Each row is a point. Two turns around zero, p and q, are shown by what they do to some points. Write where each new point lands after one turn and then the other. Backwards means that the second turn is done in reverse. Each puzzle has new turns, and all numbers are rounded.
In the rows, zero is written as 128.

Turn p:
[206 158 169] -> [218 105 120]
[ 96 115 107] -> [ 89 137 128]
[163 118 106] -> [135  98  98]
[100  81 128] -> [ 86 108 156]
[109 191 112] -> [138 189 101]
[ 94 105 146] -> [103 131 165]
Turn q:
[110 165 163] -> [ 90 142 164]
[ 97  50 104] -> [123  87  51]
[130 160  95] -> [144 171 127]
[160 119 165] -> [137  92 162]
[175 171 138] -> [158 145 183]
[ 96 102 103] -> [117 129  81]
Where do these land?
p, then q backwards: [106 103 134] -> [120 139 159]
q, then p: [127  90  82] -> [116 107  74]
p, then q: [107 181 137] -> [138 168 168]
p, then q: [106  83 151] -> [ 86  92 131]
q, then p: [148 193  89] -> [195 164 112]
q, then p backwards: [173 118 175] -> [146  84 173]

Turn p:
[172 134 144  95 209 102] -> [174  81 149 126 194  91]
[ 92  95  92 114 158 114] -> [ 90  78 147 137 139 148]
[145 171 135 146 128 103] -> [127 147 106 115 142  84]
[119 132 132  95  93 134] -> [134 130 136  95  95 140]
[130 170 152 126 166 100] -> [131 129 145 118 158  71]
[ 93 129 207 112  83 122] -> [147 151 169 127  50  94]
[ 74 108  81 112 143 192] -> [ 84 131 172 125 142 205]
[144 128 119 179  41 139] -> [121 180  60 136  75 147]
[183  85  88 173 130 146] -> [144 124  66 172 156 172]
Turn q:
[112  95  95 143 159 160] -> [ 93 140 111  98 163 158]
[128  85 115 196 123 135] -> [ 69 118  96 161 148 152]
[117 104 160 126  90 160] -> [104 128 150 135  84 162]
[106 153 176 113 116  44] -> [150 108 190 172 128  64]
[155 139 145  78 113  98] -> [173  93 150 119 104 108]
[110 175  63 141 140  89] -> [127 150  91 114 158  53]
[169 146 141 100 155 212] -> [181 160 107  97 110 200]
Where do these land?
q, then p backwards: [164  73  52 169 106  95] -> [136 117  50 146 135  46]
p, then q: [132  77 180  83 154 178] -> [158 109 121 183  99 201]
q, then p: [125 174 104 113 104 127] -> [124 114  92  90 116 108]
p, then q: [ 79 144 181 106 110 123] -> [139 114 170 166  81 105]
q, then p: [196 119  97 176 119 103] -> [ 88  94  84 162 152 174]
q, then p: [106 139 138 146 137 166] -> [116 168 140 106 142 123]
p, then q: [ 95 170 143 103 165 105] -> [146 110 193 141 148 113]
